Rows are points. To make a cloud, some directions were put in groups of two or more. Within a group, all points are equally far from the middle, so they leave a hole (a ring in 2 directions, a hollow ball in 3). The other directions are filled evenly. Then the cloud was stretched, turned, moved and blurred a little. How many holes are there, and how many directions does each take, smallest first?
(in the rows, 128 means zero)

Cloud (14 x 2)
[[ 99 150]
 [174 146]
 [171  86]
 [124  81]
 [187 123]
 [ 90 139]
 [181 137]
 [134 162]
 [135 162]
 [171  86]
 [117 160]
 [ 97 149]
 [ 89 114]
 [118 160]]
Holes: 1 (2)

Cloud (20 x 3)
[[106 140 160]
 [151 116  88]
 [112 141 164]
 [105 104 113]
 [193 107 115]
 [107 137 160]
 [106 105 132]
 [163  74  98]
 [188 101 106]
 [157  96 181]
 [148 135  88]
 [143  58 130]
 [189 125 160]
 [106 112  95]
 [181  87  99]
 [162  85  95]
 [178 102 100]
 [118 123  82]
 [102 114 141]
 [167 151 154]]
Holes: 1 (2)

Cloud (31 x 4)
[[152 124 112  96]
 [156  81 104 129]
 [161  73 124 123]
 [177 158 119 135]
 [140 138 145 188]
 [ 94 172 110 107]
 [154 101 148 195]
 [149  74 175 163]
 [168  99 107 116]
 [ 87  76  99 125]
 [145  84  93 179]
 [114 139  51 100]
 [127 115  54 112]
 [171  94  91 139]
 [161  82  98 140]
 [143 141 146  85]
 [ 97 169  75  95]
 [141 162 118 113]
 [ 82 164 132  98]
 [108 139 168 138]
 [163  77 107 145]
 [ 89 104 101 163]
 [168  90  91 139]
 [138 158 154 109]
 [146 158 155 112]
 [107  69 107 103]
 [116 155 166 115]
 [119 167 134 136]
 [ 82 163 134 109]
 [143 153 178 120]
 [ 85  80  73 121]]
Holes: 1 (2)

Cloud (51 x 6)
[[ 99 139 130 135 164 100]
 [102 125 129 150  85 113]
 [150  88 116 134  62 179]
 [ 87 156  86 123 134 125]
 [127  94 117 189 144 135]
 [ 73 145 137 125  96 111]
 [140  76 138 132 137 131]
 [151 124  98 119 149 163]
 [106 118 116  97 134 107]
 [106 112  78 101 159  81]
 [168  89  83 205 189 176]
 [108 155  79 146 147 133]
 [ 75 149 127  97 137 121]
 [143  93 106 150 100 138]
 [206  91 164 154 102 131]
 [174 104  98 136 122 118]
 [126 129 153 126  67 122]
 [151  86  88 112 147 167]
 [104 157  95  88 116 113]
 [109  97 189 102 109 104]
 [194  83  95 184 174 157]
 [ 90 145 101 157 203 142]
 [193  67  91 145 176 162]
 [139 142 138 146 134 110]
 [ 81  87 101 146 161 137]
 [132 114  60 155 156 161]
 [123  79 154 133 150 151]
 [111 177 178  88 132 103]
 [137 104  77 186 169 154]
 [132 161 128  75 144 130]
 [146 108 137  88 143 116]
 [146 149  79 136 159 180]
 [143 151 114  87 132 173]
 [ 91 143  62 148 168 109]
 [139 151 148  93  93 129]
 [107 105 157 144 145  88]
 [112 107 129  88 139  89]
 [137 120  93 124  97 181]
 [109 147 122  83 139 144]
 [111  85 145 175  89 156]
 [110 135 108 112 151  80]
 [142  86  73 173 150 157]
 [ 97 139 129  58 185 115]
 [115 113 119  92 144 142]
 [151  94  69 197 110 162]
 [158 131 116 114  75 128]
 [169  89 104 197 103 176]
 [157  93 154 107  50 117]
 [109  51  74 134 136 123]
 [114 104 179 116 128 100]
 [157  82 109 195 151 134]]
Holes: 0

Cloud (88 x 8)
[[103 114 145  60 134 151 162 170]
 [106 190  85  89 177 140 159 112]
 [125 109 154 132  75 132  58 154]
 [153 112 123 160 142  88 175 165]
 [154 101  99 155 161 128  89 141]
 [ 96 143 105 122 107 160 159 176]
 [116 113  89 223 178 125 160 165]
 [132 163  99  80 113 210 158 137]
 [127 154 128  95 120 193  74 159]
 [ 75 125 130  83 120 113 160 138]
 [137 181 127 130 130 111  86 112]
 [ 95 149 119 181 123 131  81 167]
 [180 144 154  61 119 161  97 102]
 [111 151  90  97  91 110 165 128]
 [100 148 110  91  68 131  98 178]
 [136 172 124  18 111 153  95 137]
 [ 99 125  78 144 120 156 100 154]
 [ 92 165 132  39  75 169 147 131]
 [129 103 104  77 143 105 157 146]
 [ 63 191 102  83 134 185 147 158]
 [173 121 157 115 133 119 100 184]
 [ 69 161 110 165 120 184  96 120]
 [143 122  65 115  97 161 127 160]
 [109 198 171 117 120 160 102 150]
 [ 84 169 176 112 115 202 154 164]
 [124 144 140 109 189 107 119 170]
 [195 101 112  84 137 100 161 121]
 [152 153 114 142  85 118 101  99]
 [ 68 165 133  68 150 167 171 148]
 [167  95 141 101 111 125 121 190]
 [143 115 126 107  84  56 142 138]
 [ 71 189 101 101 151 168 129 104]
 [170  90 129 122 189  85 182 159]
 [126 121 104 194 138 132 179 169]
 [ 80 141  88 198 151 116 165 170]
 [117  93 112 111  95 146 150 164]
 [136 188  97 109 126 138 125 152]
 [129 173 118 191 128 138 104  98]
 [140 132 164 100 132 184  93 203]
 [118 121  96 166 110 154 163 175]
 [171 139  89  93 134  68 134 148]
 [140 174 126 147 105 107  95 133]
 [112 128  92  71 133 127 144 145]
 [137 136  96  85 108  85 117 163]
 [175 148  92 174 149  91 119 169]
 [129  99  85 122 136 134 141 166]
 [140  83 101 130 132  84 150 187]
 [ 89 150 145  48  90 148  64 159]
 [ 77 147 134  55 119 131 120 186]
 [162 115 172 137 152 157 115 126]
 [ 98 175 112 114 182 136 168 100]
 [145 173  53 121 117 108 131 132]
 [105 124 125  87 158 188 160 145]
 [136 102 128 153 136 107  71 160]
 [131 190 123 128  91 184  94 114]
 [106 138  96  85  94 115 143 166]
 [202  99 113 152 154  66  90 167]
 [125 174 115 135 175 193 102 147]
 [ 30 154 145 114 140 164 133 157]
 [113 133 103 118 127 156  86 157]
 [137 176 161 104 135  97 159 134]
 [ 89 138 122 162 128 128 134 110]
 [119  95 127 142 143 165 142 132]
 [106  88 151 148 135 164  75 157]
 [115 124 157 133 107 149 144 155]
 [ 82  87 150 101 110  80 150 154]
 [124 138 118 148 133 137  75 131]
 [132 145 102 117 126  94 114 172]
 [139 131 170  47  91 146 100 165]
 [146 143 130 161 166 142 150  98]
 [134 169 101  52 112 164 122 148]
 [143 125 130 176 128 152 127 112]
 [128 113 117 152 121 173 127 105]
 [100 175 136 133 161 139 112 101]
 [161 101 156  88  99 131  84 184]
 [149 150 113  79 154 119 155 163]
 [ 90 147 133 175 155 200 112 130]
 [114  97 121 110  99 112 156 161]
 [105 161 156 149 115 138 148 139]
 [104 124 105 169 125 110 145 108]
 [ 65 182 165  94 150 179  89 161]
 [ 98 143 102  97 122 175  81 131]
 [ 82 144 162 138 178 135 158 142]
 [117 109 119 101 116  97 162 167]
 [109 127 117 168 157 165 179 170]
 [119 159  89 139 113 112 111 169]
 [121 173  72 109 148 177 168 135]
 [188 101 136 121 118  92 135 154]]
Holes: 1 (3)
